Rows are points. Examples show where two turns around zero, p and q, send a point. Where does a point land after both, in the order given? Backwards means that the second turn is done in reverse. Each puzzle has new turns, and all numbers are rounded.

Turn p:
[ -7 -24  27] => [ 26 -25  -6]
[ 30   3 -29] => [-27  20 -24]
[ 6 16  0] => [ 0 17  4]
[-10  42  -8] => [-8 29 32]
[-18 -38  10] => [  9 -42  -6]
Turn q:
[-18  -3 -28] => [-10 -24 -21]
[ 5  2 -3] => [-1  4 -4]
[ 2 13 -4] => [-13   5  -2]
[  5   6 -13] => [ -8   3 -13]
[-4 -3 76] => [22 15 71]
[  9 -15 -29] => [  8  -4 -33]
Where do these land?
p, then q: [ 14 -18   6] => [  3  -2 -23]
p, then q backwards: [20 43 12] => [43  5 23]
q, then p: [ 19 -24 -31] => [-38  13 -17]
q, then p: [ -3   3 -13] => [-11  -8   2]
p, then q backwards: [-35 -19 -10] => [-41   3   4]
q, then p: [-15  15  37] => [41 -5  9]

Turn p:
[ 44  -9  29 -76] => [14 33 73 45]
[-19  20 -40  39] => [ -7 -27 -27 -49]
[-35  30   3  36] => [-29   7 -40 -30]
[-13 -11   7  25] => [  0  -5 -30   5]
[ -6 -11  -3 -24] => [ -9 -10  18  15]
[  9 -27  14 -36] => [ 4  0 27 40]
[ 19   8 -11  35] => [ 26   1 -20 -26]
Turn q:
[37  6 28 66] => [67 12 44  1]
[-41  11   6 -51] => [-64  13 -11   1]
[ 36   0 -15  -5] => [ 17 -21  -5 -28]
[-21 -22  -9 -24] => [-28 -17 -16  17]
[ 27 -22  -7 -15] => [  2 -36   0 -12]
[-38  27  -3  29] => [  7  49 -11  21]
Where do these land?
q, then p: [ 53 -22 -27  21] => [ 52 -12  29  27]
p, then q: [ 5 36 13 -2] => [-23  24  -1 -19]
q, then p: [-36 -39   7 -55] => [-37 -43 -49  16]
p, then q: [-20  16 -12  18] => [-23  -8 -23   4]
p, then q: [-30 -19  41  -8] => [ 27  34 -20  26]
q, then p: [ 28  27 -22  25] => [ 22  11  44 -11]

Turn p:
[  1  55 -10 -32   3  13] => [-57  20   6  -4  16 -20]
[ -3  35 -14  74  60  -5] => [ -3  19 -31  90  22  27]
[ -4   4 -22  29  66 -32] => [  7  21 -64  40  15  20]
[-37  16 -22 -25  -7  41] => [-49  -5  19 -23   9  33]
[  9 -51  52 -23 -28  15] => [ 51 -21  37 -47  12 -12]
[ 33 -44   0 -12 -32  16] => [ 36  13  32 -34 -30  -1]
[  1 -15  15 -10 -62 -49] => [ 15 -46   0 -21 -44 -45]
Turn q:
[  1   1  11 -68 -56 -60] => [ 25 -73   5   1 -60 -43]
[  6 -35  -4 -45   8  44] => [ -4 -18  44 -49   9  22]
[ 46  32  27 -33  11  20] => [ 30  31   9 -42 -41   4]
[ -8 -27  15  23  20 -19] => [ 15 -12 -25  11  29  18]
[-34  34  -6  38 -25  52] => [-31  47  42  47   2   7]
[ 27  -5   2  32 -36 -76] => [ -3 -34 -72  35 -35  -5]
[  1  11 -50  33  36  29] => [-45  45  -9 -14  39  -6]
[-39 -11   4  21  42   9] => [12 14  5 12 59  3]
Where do these land?
q, then p: [  0 -47 -22 -19 -11  53] => [  7 -23  19 -39  56  20]
q, then p: [-23 -19  26 -35  18 -43] => [ 51  37 -19 -14 -18  -9]
q, then p: [-53  26  52 -13  -1   6] => [ 45  17  16  45  10 -42]
p, then q: [ 48  19 -27  18 -55  35] => [ 36   3  11  64 -48  13]
q, then p backwards: [-33   9 -44 -24  39 -26] => [  8  29  54 -39   5 -22]
p, then q: [ 40  -6  33   5  50 -26] => [ -9  33 -58 -26  -6 -27]
p, then q backwards: [ 21  18 -19  67 -40   1] => [-23  29  29   7 -71   1]

Turn p:
[  4 -29 -41 -32   1   1   2 -42] => [ -9 -54  -5  26 -14 -36   8   1]
[ 32  11   5  -3 -41  14   6  28] => [  9  15 -30 -47   2 -17  -9 -12]
[  1 -14  19 -11  35  -6 -26  34] => [ 16  -2  17  -2 -22  35 -38   9]
[-25  17  -9 -29  -3  20  20 -55] => [-36 -27  33   7  13 -32  32 -15]
[  5   1  18  10  33 -34  -8 -33] => [-4 -2 22 26 15  7 -1 49]
[-24  17  -4   1 -16 -10  29  33] => [ -5   2 -18 -20  16  34  20 -25]
[-16 -10   0  14 -47  22 -13  22] => [ -8  31 -27 -14 -32  -5  11 -28]
[ 31  -6   7   0 -17 -26 -27  31] => [  5  10 -35 -20 -11  10 -33  25]
[ 16 -22  31  21  25  -8   8  30] => [46 15  8 -9 -7 28 -6 21]
[-25  35 -26  29  30  29   9 -48] => [-12  11  36  52  40 -24  16 -28]
Turn q:
[ -5  12 -13 -34   4  -5 -24  -8] => [  1   0 -30  -7  12  28   3 -18]
[ 19 -33  26   4  34   3 -19 -24] => [  3  39   8 -43  12 -17 -16  -7]
[ -4 -14 -20   9 -66 -20  30 -22] => [-37 -24   2  12 -64  14 -14  16]
[19 13 49 25 33 65 29 -8] => [ 28   4  85 -23  27 -14  15  -7]
[-76  13 -29   1 -14   3  -3  18] => [ -3  -8 -14  76  -1  10 -13 -32]
[ 10  10  34  -5  17  -9 -15   8] => [ 13  30   0 -10  17   4  20  13]
[-20  -7   6  -7  19 -30   7 -12] => [ 23  25 -17   4 -20  -1  -9  -8]
[ 12  -2 -19   6 -43   5  -1  31] => [-38 -31  -6  16  -1  -7  15  19]
[ 19  -7 -30 -30  -7 -14   7  38] => [ -7 -31 -42  -4  -4 -18  29   0]
[ 27  14  -5  31  22   2 -10 -20] => [ 17  -4  13 -22  21   1 -29  26]
Where do these land?
p, then q: [ 25  -9   5  42 -56 -34   5  49] => [ 13 -85 -32  -1  20  18   5 -11]
p, then q: [-22 -19  23 -11 -22  23  16  -6] => [ -3  -4  12   0 -43  17  23  -5]
q, then p backwards: [ -3  19  -3   3  18  37  -7 -25] => [  0  25   2 -11  35  13  15  21]
p, then q: [  7  18   1  20  17 -15 -56 -15] => [ -2  16  -4  41  44   6 -10  25]
p, then q: [ -6 -17  -8 -30  18   3  21  65] => [-41 -14  15 -54   8   8  -5 -34]
p, then q: [ -8  -1 -44   1   9 -44 -32 -16] => [-16  -3  -1  38  21 -35 -44   2]
q, then p: [ 28  23  23 -31  20  20 -13  -3] => [ 19 -35  38 -20  15 -10  -2  -8]
p, then q: [  3  11 -33 -17 -26  15  16 -39] => [ 21  19 -25   7 -43 -16 -25  -4]
q, then p: [-13   4  12 -28 -11  -2  21  17] => [ 10   1  -8  -6  15 -15  36  -2]
p, then q: [ -7 -35  20 -13  25  13   3 -17] => [-26  16  20  -6 -18 -11  26  22]
q, then p backwards: [ -5   7   4  64   6 -15  26 -10] => [ 32 -22  20   4  40   4 -34 -22]

Turn p:
[ 33  18 -24  29 -32  31  -1  -3  13] => [-57  13   2 -19  27  19  -5  -6  11]
[ -1 -25   7 -31   9   0  -7  -5 -15] => [ 21 -10  -1  29 -10  16  13   7  -1]
[ 14  25  -4  26 -10  45  31  -2   6] => [-25   6 -31 -29  41   7  -2  -9  18]
[-11  -8   9 -34   9 -18 -11   9  16] => [ 13 -20   4  17 -17 -10  11   0 -29]
[ 13  21 -29  30   8  24  -4  -1  -9] => [-19   9   7 -21  15  13  -9 -30  28]
[ -1  -6  24   3   9 -15  -6 -26   2] => [ 19  16  -8   2 -14  10 -17   8 -18]
[-11 -35  17  -2   9 -19  -8  22   1] => [ 16   2   2   3 -35 -11  26  17  -3]
[-33  -9  15 -19 -19 -14 -10   5 -16] => [ 16  10   6  36  -3 -28   6  14  -5]
[-17 -13 -17  -6  12 -26  17 -13   9] => [  8 -25  -5   4 -24 -12 -24   7   5]
[-20   0  13 -15  14 -10 -19   9   6] => [ 18   1   4  12 -15 -15  10 -13 -19]
[ 35  31 -10  19  -8   4  19   6 -12] => [-11  -1  16 -35  36  13  -8   4  11]
Turn q:
[ -6  -7   3  -6  76  13   5 -22  -5] => [  8 -36 -44  43 -23 -16   8 -18 -18]
[  1 -10 -15 -40 -27  20   5   3  14] => [-9 13 27 14 -4 44 -9  0 -7]
[  5 -20 -12  11 -11  26   3   2   0] => [-10  23  -7  -2 -15   6 -22   1  -7]
[-22  14  21   6 -17 -17 -12 -11  14] => [ 10 -18   8 -25  28   2  -6 -13   8]
[20 13  0 12 22 15 -3 17 18] => [ -7  10 -12  15 -14 -11   6 -19  29]
[-11  12   7  10  -2 -15  19 -16   5] => [ -1 -13  12  -1  19 -21  -6  -8  -8]
[  3 -39  11   3 -18 -17   2   5   3] => [-32   4 -10 -22  13  12   1  15 -13]
[-15  -4  19   5  -7 -10  11  20  -6] => [ -1   8 -10  -2  32  -2   1  13   2]
[ -8  12 -60  14  20 -10 -40   0 -13] => [ 42  18  -3 -21 -42  -8  34 -21 -19]
[  9  14  11 -23 -16 -11  14  -4   1] => [ -7 -13  29   9  13   6   3  12   8]
[ 24  15  16   9 -19   5  -5   6 -29] => [  6   2   8 -10  -7 -12  -9  35  27]
Where do these land?
p, then q: [ 13  -7 -12 -36 -23  20  16 -16  30] => [ 15  29 -38  -4  -5  -2  -8  -1 -37]
p, then q: [-18  -2 -11 -13  11  13  32 -12 -22] => [-27   8 -11  -9 -25  -1  14 -27  -2]
q, then p: [ 23  21 -25   8 -17   3 -20  -2 -20] => [-13  -1   7  -1  24  -5  12  27 -33]
q, then p: [ -3 -18  15  21  12 -13 -26  32 -19] => [-15 -51  11  -5   8  -7  -1 -12  10]
p, then q backwards: [-20 -17 -19  14  21 -16  22  -1  -3] => [ 20  19  14  17   7  16 -23 -16 -10]
p, then q: [-29  -1  17   7 -14 -14   2 -14 -17] => [  5   6   7 -18  -3 -17  26  -5  25]
p, then q: [ 21 -12  18 -16  18   0  19 -20  -6] => [ -8  25  -8  13 -32  11  -5  10   8]
p, then q: [  2  28  23 -14  13 -32 -24   1  -6] => [  1 -26  -3  -2 -11 -13   0  42  23]
q, then p: [ -6  -4 -13  21  -3  25 -18   9  25] => [-16   2   2  17  16  10 -28 -19 -16]
q, then p: [ 16  11   8   9 -18  16  -4  23  36] => [-10   3 -24   1  -1 -11 -19 -26 -33]

Turn p:
[  7 -27   4 -19   8 -16 -31 -33 -25] => [  1  10   5  33   9 -34  -3 -41  -3]
[ 25 -52   2 -22   9  34  60 -13  20] => [-15  -3  65   4 -41  16 -45   3 -28]
[-31  -8  30  17 -20  10  -4   8 -12] => [ -2 -23 -28   9  -3  23  13 -12 -26]
[ 26  23 -54 -19   4  14 -37  -2  20] => [-14  60  -8 -25   6 -18 -14   2  38]
[-22   6  40 -25  46   3  -1 -19  12] => [ 12 -42 -13   2   6 -27 -49  -8  -3]
[ 46  17  -6  35 -28  26 -34  32 -25] => [ -9  29  -2 -54   9  19  51 -33   2]
[  2 -25  40 -17 -15 -26   9  40 -47] => [ 34 -37   9  20 -32  16  38 -39   7]
[-18  21 -49  -1  25  -2 -22  49 -17] => [ -6  14 -36 -23 -35 -31  30  21  38]
[ -3  23 -16  14 -31 -42 -10   9   4] => [ 10  13 -11  16  27  15  35  20  27]
[-17  -7  37  56  -9 -16  31  -5  23] => [-19 -49  10   9  31  31  14  27 -29]
[ -7   9  14 -12  -1   9 -23 -35  32] => [ -7   7 -16   6  33   2 -42  -9  -1]
[ -7  19 -42  -6  12   8  62 -32  15] => [ 14  23  27   0  -9 -12 -28  68 -22]
Turn q:
[ 20   7 -19  -4 -13  23 -24   6 -16] => [ -3 -13 -24  -5   3 -33 -17 -15   3]
[-11   3   2  28  24  23 -12  21 -23] => [ 10  16  24 -15 -19 -32 -14  -6  19]
[ -7  14  40 -35  24 -15  24 -55  -1] => [ 47  -9 -14   9 -30  45  24  27 -25]
[-18 -20  -5 -14 -21  11 -35  36 -13] => [  1  10  -8 -40  37 -17  -9 -22  16]
[-32   1   3 -31  24 -28  71 -42  15] => [  7  37  -5  22 -29  71  18  22 -42]
[-14 -42  54 -10  16 -21  66 -76  32] => [ 48  23  16  59  -4  63  67  24 -35]
[ 21  -7 -23   3   7  34 -31  33  29] => [ -5 -17  16   8  26 -23 -46 -35   6]
[ 30  13  11   3 -27  -6  31  37  -4] => [-23   6 -13  17  22  -7 -18  45  22]
[-18  31 -23  29 -31  16 -37   6  -1] => [-30 -21  11 -36   2 -46  -2  -7 -20]
[  6  19  -6  16   2 -32 -35  28   4] => [-28 -31  15 -27  -2   1  -8  -2  31]
[ 21 -19 -34  15  -5  -4 -19   6 -22] => [-23  -1 -16   5  -4 -23   5 -32  25]
Where do these land?
p, then q: [  9  12  16  37  28   4  20 -34 -25] => [ 19  21 -23  -7 -19  23  12   7  49]
p, then q: [ 34  31  11  45  15 -10  17 -32  29] => [ 49  15  13 -15 -13  35 -29  -2  38]
q, then p backwards: [-29 -35   1 -14   6  20 -11 -15  37] => [ 31   0  32   3 -31   4   0 -30 -23]
q, then p: [ -8  25 -15 -19  25  -9 -17  20  34] => [-14   7 -25   6  -6  -3 -21 -48 -12]
p, then q: [-45  25   0  -1   3  44 -17   3  19] => [-27   3 -28 -31  -2 -10 -24 -45  -8]
q, then p backwards: [ 15 -18  15  39  30 -34  -8  -2  -7] => [ 23 -24 -11 -12  -1 -38   6  40   0]
q, then p: [ 22  -1   8 -42 -68 -23 -21   3 -61] => [-17  35  21  15 -51 -29 -15  59  47]
p, then q: [ 10 -13 -28 -10 -66 -12   5  18 -35] => [-12   2  -2  34 -13 -37 -14  55 -34]
p, then q: [  8   3  38  43  21 -25  34   6   7] => [ 37  42   7  17  20  16   6 -10  37]
p, then q backwards: [ -6   4 -16 -52 -44 -23  19  -8 -53] => [  3 -39  29  -5  47  31  33 -41 -18]
p, then q: [-24 -14 -32  -4  27  38 -17  10  27] => [-29  -2  -3 -56  17   6   3 -16 -22]
p, then q: [ 14 -18   1 -23  22  31  -4  31  27] => [ 12 -20  -6 -26  39   5  14 -14 -32]
